Every row gives one point. Each copy is the shape, with its points in the same order, stretched, turned, moved and blurred by noise. Some copies are also mirrored. Which?
In the rows, zero is written as 128.

Shape (5 x 2):
0: 134 196
1:  94  82
2: 158 181
3:  98  95
4: 141 125
Copy 1:
0: 168 171
1:  64 102
2: 179 149
3:  74 108
4: 131 117
Copy 1 is: only turned
Copy 2 (5 x 2):
0: 162 103
1: 101 215
2: 136  94
3:  99 197
4: 100 144
Copy 2 is: only turned
Copy 3, 5 rows:
0: 120  89
1:  93 170
2: 142  98
3:  99 160
4: 128 138
Copy 3 is: mirrored

Shape, 8 rows:
0:  45 130  77
1:  91 133 116
2: 120  90 110
3:  82 119  76
4: 119  57 102
5: 101 120 172
6:  90  91 150
7: 187 112 149
Copy 1:
0: 183 108  62
1: 147 117  93
2: 135  94 124
3: 172 107 100
4: 133  74 129
5: 105 117  93
6: 116  93  95
7: 102 130 171
Copy 1 is: only turned
Copy 2 (8 x 3):
0: 207 141  80
1: 163 127 104
2: 138  91 148
3: 170 102  99
4: 154  82 168
5: 133 154 127
6: 164 140 138
7:  70  82 170
Copy 2 is: mirrored
Copy 3 (8 x 3):
0: 154 170  43
1: 125 158  98
2: 146 174 133
3: 155 168  70
4: 168 207 158
5:  88 189 128
6: 122 202 127
7: 130 127 191
Copy 3 is: mirrored

Shape (7 x 4):
0: 104 152 125 177
1: 131  91 121 121
2: 123 125 103 106
3: 191  76  88  91
4: 160 105 141 170
5: 156 162 206 150
6: 110 187 132 164
Copy 1:
0: 116 148 151 165
1: 171 139 129 113
2: 151 134  96 114
3: 211 129  54 107
4: 169 126 143 166
5: 151  71 156 155
6:  99 123 127 171
Copy 1 is: mirrored
Copy 2 (7 x 4):
0: 135 112 167 154
1: 115 147 116 174
2:  97 117 131 133
3: 101 133  63 179
4: 176 141 110 191
5: 239 146 137 105
6: 147  94 182 105
Copy 2 is: mirrored
Copy 3, 7 rows:
0: 124  98 184 183
1: 120 134  99 121
2: 134 139 121 103
3:  89 131  57  43
4:  96  71 130 138
5: 158  26 129 167
6: 151  81 196 169
Copy 3 is: mirrored

Shape (10 x 6):
0:  77 178 175 115  54 123
1: 136  61 129 114  96 112
2: 113 138 150  71 116  81
3:  68 175 137 146 128  75
4: 113 123 168 209 122 113
5: 175 138  99 178 174 215
6: 102 134  84 139 164 114
7: 147 107  53 115 109 114
8:  78  85 144 114  81 123
9: 173 144  90 159 129 108
Copy 1 (10 x 6):
0: 139 136 204 171 211 155
1: 147 134 193 145 105 113
2: 137 129 213 100 176 121
3: 153 173 164 107 198 146
4: 126 198 134 161 143 124
5: 117 106  69 137 121 102
6: 159 138 129  91 147 130
7: 190 106 154 117 125 102
8: 144 140 201 156 134 161
9: 167 136 127 119 148  73
Copy 1 is: only turned
Copy 2, 10 rows:
0: 209 122 119  97 139 130
1:  98 155 188  68  87 122
2: 163 136 200 128 108  92
3: 180 180 126 169 146  83
4: 122 148  64 108 116  98
5:  39  84  70 150 113 182
6: 114 181 163 179 116 126
7:  81 174 205 120 150 131
8: 161 169 155  86  95 156
9:  83 130 150 134 162 100
Copy 2 is: only turned

Shape, 12 rows:
0: 118 156 112 102 113 117 159 146
1: 148 143 114 120 117 165 121 120
2: 113 115 157  66 106  78  74  83
3: 150 128 110 102  88 109 153 146
4: 175 181  86 152 143  87 111  87
5:  69  66 191 188 157 150 179 129
6: 129 135 130  84 154  85  92 168
7:  96 105  97 125 135 108 119 137
8: 169  91 110  64 140 140  99  83
9: 114  43 225 205 138 157 165 158
10: 100 103 204 181 189 129 214 139
11:  72 137 180  96 132 131 102 156
Copy 1 (12 x 8):
0:  98 107 126  99 121 163 145 143
1: 144 149 134 149 130 139 122 147
2: 126 199  81  73 160 156 114 160
3: 120 128 115  93 125 191 174 146
4: 167 136  97 146  85 104 148 178
5: 133 136 202  84 109 103  77  61
6:  83 140 124  78 171 114 160 150
7: 129 147 156  64 157 147 127 165
8: 138 215 124 123 111 172 135 177
9: 143 149 202 101 122  90 115  31
10: 100 102 188 101  58  78 109  42
11:  81 139 136  88 190 102  93 104
Copy 1 is: mirrored
Copy 2:
0: 141 159 136 133  82 133 126 120
1: 142 123 131 106 110 148  91  94
2: 119 123 172 137 168  53 130 127
3: 144 157 160 172 107 138 131 122
4:  72 189 132 139 158 154  85 110
5: 156  73  86  55  54 153 147 223
6: 149 186 133 172 166 101 156 121
7: 126 139  99 144 110 115 129 140
8: 102  80 131 142 141 105 148  78
9: 188  75 115  84 110 178 146 243
10: 142 130 106  46  63 175 166 211
11: 198 136 143  82 122  93 126 150
Copy 2 is: only turned

Shape, 14 rows:
0: 127 140 123 129 111 160 153  87 158
1: 145 100 104 103 136 123 151 151 172
2:  46 143  92 115 160 173 132  71 169
3: 118  91  94 139 157 114 132 159 168
4: 125 130 142 115 113 131 168 112 149
5: 125 151 125 170 170 159 114  85 156
6: 139  76  94 125 157 169 161 187 144
7:  94  76 112 116 143 171  87 146 188
8: 151 140  61  98 130 124 134 167 121
9: 148 135 123 132 158  83 106 153  64
10: 118 145 152 115 151 147 162 208 179
11: 185 105 141 142 176  72 141 115  64
12: 167 103 125 155 128 140 114  86  72
13: 115  82  95 183 162  90 116 201 111
Copy 1, 14 rows:
0:  78 103 103 105 149 169 110 161 120
1: 115  65 152  77 100 112 108 154 142
2: 122 113  89  85 109 240 140 181 161
3: 155  85 148  90  59 119 122 184 135
4:  91  90 103 113 146 138 136 135 122
5:  89 128  95 150  69 185  96 178  99
6: 108  83 128  92  73 107 107 185 206
7: 127 150 163  52  29 150 155 171 171
8: 159  66 182 120 147 114  74 149 170
9: 186 135 133 199 101 102  82 108 118
10:  63  48 162 129  74 101 185 126 195
11: 155 128  72 196  97  93  38 115  74
12: 137 188  74 167 128 136  53 149  95
13: 204 110 147 155  41  89 132 195 132
Copy 1 is: only turned
Copy 2:
0: 184 136 103 136 107 112  86 146 135
1: 149 117  97 108 138  97  94 122 188
2: 238 130  41  96  91 109 137 192 164
3: 173 119 107  86 143 104 130 138 187
4: 157 105 121 154 127 102 114 134 141
5: 188 143 119  82 113  96 108 166 102
6: 187 103 106  80 148 106  86  80 172
7: 197 157  56  66 102 113 134 108 197
8: 137 114  95  97 174 141  83 135 150
9:  76  90 162  98 141 146 142 156 104
10: 150  98  71 105 164  57 157 120 156
11:  74  69 214 107 124 136  96 149  95
12: 134 118 178 109 110 164  74 128  93
13: 153 102 163  63 175 134 165 141 166
Copy 2 is: mirrored

Shape, 16 rows:
0: 177 112  81 184 171 170 184 136 103  98 163
1: 113 165 176 161 140 140 167 100  87  83 107
2: 123  91 117  96 104 132 131 168 141 141 119
3: 140 116 151 150  88 127 116 178  93 119 153
4: 105 133 104 190 156 154 129 112  85 162  70
5:  95  77 173  94  88 123 155 175 165 143 107
6: 170 135 100 148 154 124 176 133 145 167  72
7: 100 160  82 164 154 130 100 120 133 153 125
8: 182 104 122 128 138 121 111  81 142 188 164
9: 156 144 161 154 108 135 140 139 129 111  81
10: 117  54 167 110 102 109  97  95 171  89 133
11: 163  98 113 105 111 154 196  89  92 128  80
12: 174 115 111  91 113 106 119 152 125 130 143
13: 154 141 165 101 135 156 100 112 157 122 117
14: 102 113 165 188  83 100 153  96 139 121 134
15: 160 158  76 171 129 172 104  80 127 147 155
Copy 1 (16 x 11):
0: 197 139 104 118 165 130  89  85  71 126   7
1: 174 141 163  71  67  70 119  67 135  96 113
2: 119 111 106 168 157 108 156 152 157 147 122
3: 203 103 147 123 155 102 195 133 172 143  86
4: 167 131  49  58 114  98 135  99 123 160 139
5: 131 110 152 201 121  54 179 150 168 146 161
6: 131 153  77 130  64 123  99 114 121 165 136
7: 140 150  69  83 149 125 127 174 110 138 145
8: 128  76 112 141 124 186 159 161  61 138 155
9: 151 142 135  91  61  73 162  89 145 146 107
10:  91 106 187 140 157  80 202 116  58 173 156
11: 110 116  93 146  87 132 123  42 129 102 107
12: 114 109 139 151 144 161 142 146 155 133 107
13:  84 101 130  91  88  94 153 145 123 113 113
14: 204 147 173 136 107  83 203 103  70 148 175
15: 142 142  63  88 156 156 152 145  56 100  84
Copy 1 is: mirrored
Copy 2:
0: 151 219 139 135 156  83 132 101 131  70 149
1: 194 139 112 128 120  61 132 120  40 133 134
2:  84 113 139 105 134 161 122 147 127 161 120
3:  89 106 154 124 151  77 128 125 122 138 127
4: 122 164 121 150 116 130 174 114  74 181 209
5:  84 110 131  62 147 160  78 138 100 170 116
6:  74 198  55  89 124 147 149 102 100 152 155
7: 144  93 113 176  97 153 138 124 148 138 204
8:  97 174 103 202 158 128 114 102 152 146 133
9: 102 142 105 104  93  88 122 119  69 160 128
10: 129 136 177 177  90 147  74 164  59 143  81
11: 127 216 121 111 173  99 177 146  79 181  98
12:  97 120 120 134 133 124 141 123 152 135  91
13: 137 132 112 135  90 119  80 115 114 164 106
14: 110 136 120 155 141  89  92 161  61 121 163
15: 130 166 111 190 119 102 113 125 169 141 190
Copy 2 is: mirrored
Copy 3 (16 x 11):
0: 126  40 150 113  82  58  78  94 152 127 140
1:  43 148 134 133 151  67 111 113 123 158 160
2: 153 112 112 131 104 184 120 145 118 129 117
3: 107 142  84 103  76 138  81 111 152 132 112
4:  52 111 118 167 129  72 200  93  88  54 161
5: 151 139  89 125 156 214 105 149  96 114 118
6: 127  75 109 117 112 148 171 119  83 114 187
7: 125 117 113 190 100 103 175  91 158  81 166
8: 185 106 113  89 107  65 172 141 162  94  97
9:  92 145 118  90 105 147 131 100 108 146 153
10: 138 128 146 101 154 140 122 126 182 135  67
11:  94  88 136  95 129  83 141 160  60 182 115
12: 146 105 112  95  70 161 116 157 159 177 119
13: 140 170 169 106  97 120 146 144 148 144 128
14: 119 138  61 114 171  94 121  70 144 108 119
15: 161 126 142 132  67  33 160  83 164 113 117
Copy 3 is: mirrored

Shape, 16 rows:
0: 155 153 151  89 140 130 136 147 126 142 138 114
1: 149 132  85 152 118 167 203 124 106  89 150 157
2: 117 117  36 136 177 132  65 118 152 155 164 132
3: 124 156 120 172  90 159 143 133 137 100  78 153
4: 156 128 105 161 140 164 153 146 118 103 109 138
5:  86 102 171  62  93 137 113 128 142 167 160  89
6: 138 120 182 107 141 134  88 142 137 137 147 159
7: 100 125 140 111 130 107  92 180 124 147 138 107
8:  98 125  42 129 160  96  99 120  87 146 131 167
9: 130  70 144  84 135 126  74 171 126 131 136 129
10: 108 158  23 120 142 151  52 133 108 104 125 157
11: 156 151  99 159  34 142 154 140 108 129 113 131
12: 104 136 149 129 115 159 108 174 105 153 150 128
13: 157 167 142 185  77 148 157 122  83 109 140 133
14: 131 113 125 106 147 101 145 179 154 102 176 170
15: 107 114   7  97 122 145 112 145 131 187 137 180
Copy 1, 16 rows:
0: 150 124  99 143 165 104 133 114 153 118 165 136
1:  70 170  70 126 123 103 115 188 127 119 144 123
2: 141  85 120 217  92 135  68 123 119 139  99  67
3: 119 126 126  79 121 108 151 177 125 154  93 136
4: 110 155 120 119 147  98 132 174 120 129 126  97
5: 109  93 107 150 157 148 136  38 157 146 133 168
6: 151 100 139 123 179 138  96 118 127 136 160 141
7: 150 107 112 148 155 167 149  91 137 160 133 117
8: 148 126 101 165  47 154  89 139 146 160 138  68
9: 134 118 135 119 180 163  96  69 130 136 142  94
10: 163  76  97 137  69 133  86 126  91 153 121  53
11: 121 162  79  92 129  98 136 134 156 166  86 149
12: 119 102 103 138 169 133 142 116 130 189 151 133
13: 121 177  97 116 131  86 141 165 115 170 136 164
14: 118 126  81 143 168 184  89 157 136  96 154 116
15: 119  72  68 157  90 139  70 123 192 162 102  69
Copy 1 is: mirrored
Copy 2 (16 x 12):
0: 164 112  88  75 118 147 157 122 103 120 150 139
1: 151  24 140 139 165 128  92 159 149 195 189 120
2: 170 129 122 235  64 101 129 114  95 148 111 113
3:  78  93 201 142 146 121  90 142 119 179 131 146
4: 130  83 147 147 154 146 105 162 106 178 174 145
5: 137  81  72  69 127 118 148  25 139  71  75 162
6: 103 126 104 124  90 118 163 139 130  99 152 166
7: 135 134 110 139 124 131 196  95 110 118  91 123
8: 210 127 158 224  92  76 161 158 150 174 115 123
9: 153 110  75 145 110 152 186 141 120  90 100 162
10: 154 120 144 223  91  91 131 159 106 211  72 125
11: 127  52 175 117 162 106  89 135  97 157  78  89
12:  91  77 112 128 141  96 173  96  96 138 107 139
13: 111  91 164 121 165  76  96 144 118 176 135  94
14: 148  86  94 164 101 181 192 148 159 133 168 114
15: 182  28 155 208  77 112 130 125 113 162  96 148
Copy 2 is: mirrored
Copy 3:
0: 130 145 175  92 128 129 118 147 149 168 127 133
1: 137 127 115 148 166 157 123 216 122 208 180 114
2: 141 119 118 130 123  88 198 151  84 107  73 201
3:  59 106 139 150 115 146 150 167 144 198 170 129
4: 105 110 126 143 172 127 135 173 134 199 162 142
5: 176 179 194 121  92 114 107  84  90 113  86  87
6: 134 110 144  96  95 106 116 105 138 146 135 115
7: 141 140 181 109 101 147 154  86 138 128 124 160
8: 124 130 118 151 114 135 205 161 152  80  99 192
9: 174 103 168 130 127  98 140  84 128 125 111 119
10: 120  97 145 152  84  98 230 186 153 124 139 219
11:  96 137 160 118 112 154 200 188 135 177 167  80
12: 147 158 154 109  91 124 148 114 137 166 161 130
13:  89 147 139  96 121 155 156 176 135 165 210 105
14: 170  89 146 108 117 184 114 138 137 189 150 135
15: 161 136 116 160  96 108 226 200 134 155  66 141
Copy 3 is: only turned

Shape:
0: 102  13 100 110 145 125 157 108 114  83 112  99
1: 162 153 140 169  89 114 181 157  90 109 108 100
2: 139 103  76  96 154 105 142 102  68 154 162 119
3:  99 149  87  95 105 107 162 111 123 119 167 191
4: 115  98  93 147 137 146 105 116 108 140 193 101
5: 137 161 161 128 156 216 151 109 188  88  76 100
6:  99 105  82 140  84 126 208 100 167 107 148 105
7: 141 105  79  99  60 154 111 127  97 121 151  93
8: 140 122 135 105  46 129 132 108 102 159  89 103
9: 123 138  76 115 154 158 113 149 139 153 176 194
10: 150 116 121 114 131 122 134  98 112 155  72 215
11: 109 149 234 143 153 118 123 151  72 169 118  93
12: 159  88 146 102 123 178 144 133  78 138 169 152
13: 156 138 216 110 132 111 120 132 140 121  99 119
14: 149 143 198 159 136 118 126 111  95 137 162 115
15: 162 133  81 111  86 123 195 133 167 150 106 150
Copy 1:
0:  81 143 195 121 242 176  80 159 143  52 137 123
1: 135 149 150 121 148  90  52 154  69 116  76 168
2:  96 207 177  76 135 156 129 118 129 111 121  61
3: 166 141 157 178 199 115 127  72 152 155  97  49
4: 114 170 195 105  91 140 150 127 166  88 104 137
5: 195 118 136 146 179 116 166 213 147 155 149 215
6: 159 165 197 211 211 137  78 181 128 107  74  99
7: 112 151 176 121 116 119  43 155 184 141 121  87
8: 111 145  90 171 133 134  20 166 132 117 136  83
9: 122 158 193 147 109 108 185  70 185 182 118 134
10:  98 101 117 176 184 102 137 103 113 138 183  80
11: 116 175  51  83  85 148 129  87 101  43 105 207
12:  92 182 128  95 145  59 127 108 169  98 140 138
13: 106 102  43 129 142 125 135 140 118 102  82 155
14: 128 143  87 104 102  93 161 129  91  59  80 148
15: 113 167 161 211 181 111  88 171 118 185  94  97
Copy 1 is: only turned
Copy 2, 16 rows:
0: 135 122 199 165 195 140  73 181 153  52 157 144
1: 127  73 165 189 124 147 143 163 150 150 110 135
2: 147 164 113 192 114 102 127 132 143  85 147 174
3:  76 180 156 113  93 128 106 137 153  82 113 170
4:  95 143  91 165 149 119 132  99 109 104 151  99
5: 165  51 209 102 185 102 160 106  96 133 116 168
6:  74 140 214 163 136 173 112 107 152  75 111 114
7: 109 154 136 187 144 154 146 163  89  86 108  98
8: 175 127 160 161 117 171 160 167 118 119 112 107
9:  81 180 123  97 107  67  91  98 116 123 125 135
10: 173 167 165 120 129 106 102 162 160 148 125 183
11: 190  36 104 109 104  91 179 142 156 152 179 136
12: 137 150 150 157 168  75 169 174 145 103 126 111
13: 193  53 129 105 157 111 149 150 154 134 109 130
14: 151  79  82 138 160 118 188 118 167 149 133 122
15: 130 155 213 159 104 132  96 131 144 109  67 127
Copy 2 is: mirrored
Copy 3:
0: 175 102  72 111  44 197 125  64 142  75 104  82
1: 119 133  98 106 135  30  99  80 157 111  95  95
2: 111 149 152 117  67 124  69  97 173 129 142 132
3:  83 168 149 195 119 149  37  78  85 148 143 116
4: 125 159 143  90 100 122 133 136 115  80 167 162
5: 186  74  95 125 209 119 169 105 130 142 180  91
6: 108 158 101 145 166 149  63  78 119  40 140  76
7: 116 140 134 151  80 113 132 118 134  96 205  97
8:  93  84 149 161 105 109 129 146 138  99 132  46
9: 130 194 133 139 123 140  87 158  86 175 183 149
10: 137  85 119 179  99 158  63 152 116 174  98  87
11:  95  85 177  62  91  56 196 109 134 161  58 118
12: 108 105 138  84  49 128 117  96  81 161 165  79
13:  80  52  97 118 100 118 176  93 155 177  99 109
14:  75  77 145  81 105  77 135  98 124 129 108 154
15:  96 161  90 163 171 133  53 119 153 126 146  52
Copy 3 is: only turned
